Every row gives one point. Before rounding, the points of a table are all equally far from one centre. They may lie mostly on one side of it. Where is the centre, to within rounding?
In the rows, zero is written as 128.

Points, 7 rows:
[[ 98 161  76]
 [140 141 115]
 [ 72 159  83]
 [110 127  83]
 [ 86 147  76]
 [101 108 131]
 [ 70 174  93]]
Centre: [ 97 150 119]

Points:
[[ 63 155 191 127 133 129 131 187 119]
 [ 96 150 189 119  81 133 129 156 138]
 [ 86 165 200 135  84 132 107 193 146]
 [105 166 162 104  77  76 105 160  96]
 [ 76 123 203 102  90 118  88 130 121]
 [101 124 192  89  53 110  89 181 135]
 [107 169 186 130 103 115 141 167 139]
 [ 83 152 176 100 109  98 148 154 123]
 [ 88 118 198 127  82 123 111 130 153]
 [140 129 206 111 104 124 103 151 119]
 [ 88 150 179 105 111  73 131 156 102]
 [ 40 147 178 102  92 109 122 156 135]
 [ 85  99 144 122  70 105 132 130 133]
 [ 98 133 180 103  76 124 124 142 121]]
Centre: [100 126 131 117 132 104  69 178 155]

Points (25 x 18):
[[132 139  97 147 130 187 184 166 130  75 119 132  80 148 183 194 165 115]
 [107 179  72 157 145 200 127 167 156  83 138 119 105 145 168 141 125 101]
 [127 148  87 135 119 202 114 129 157  90 167 174  86 140 157 163 147 106]
 [111 162 115 126 119 203 145 124 116  65 171 128  97 104 151 132 170 121]
 [113 131 134 112 112 190 147 145 157  80 143 152  49 145 173 172 186 121]
 [112 146 103 111  95 175 126 165 135  99 167 159  87 145 170 197 168 149]
 [164 144 120 131 117 216 152 189 170 107 172 138  78 120 183 136 127  90]
 [123 140  97 135 133 183 153 149 183  82 149 138  87 123 216 169 156 101]
 [ 87 140 102 143 127 198 116 154 167  83 197 145  84 117 168 171 156 120]
 [ 96 125  99 129 132 202 133 191 147  96 147 167  84 114 183 123 164  90]
 [ 89 186 102 129  94 213 139 156 138  83 150 129  96 150 168 182 155 128]
 [112 155  72 142 154 202 170 145 153  87 146 128  93 157 187 162 131 120]
 [114 139  84 143 106 217 139 163 168  85 138 169  81 110 159 141 108 125]
 [100 155 122 134 113 205 124 148 163  68 180 171  89 134 172 141 142 121]
 [106 151 112 113 130 205 118 156 140  95 186 149  70 105 164 150 164  92]
 [137 172  99 123 123 181 130 160 139  67 152 161  71 151 160 150 159 117]
 [123 150 120 132  79 192 147 131 154  74 182 143 102 125 178 146 177 147]
 [125 144 104 167 147 171 130 192 160  74 134 152  69 153 164 148 177 113]
 [107 141  66 113 122 166 133 182 132 102 164 148  79 142 162 187 160  92]
 [115 169  92 113 126 197 144 174 142  80 186 154  82 147 165 140 155 103]
 [139 168  81 166 101 197 151 165 161  72 153 124  80 135 166 179 164 119]
 [112 170 124 139 169 206 130 143 151  73 112 139 107 114 166 160 134 107]
 [ 99 157  95 147 128 195 133 184 134  84 184 164  98 146 163 171 144 145]
 [100 149  91 128 117 192 133 169 152  87 139 186  98 109 187 146 152 122]
 [ 92 155  99 107 112 185 143 167 123  68 159 166  63 129 150 150 153 112]]
Centre: [113 132 130 141 114 167 155 160 151 121 143 121 107 131 143 151 140 113]
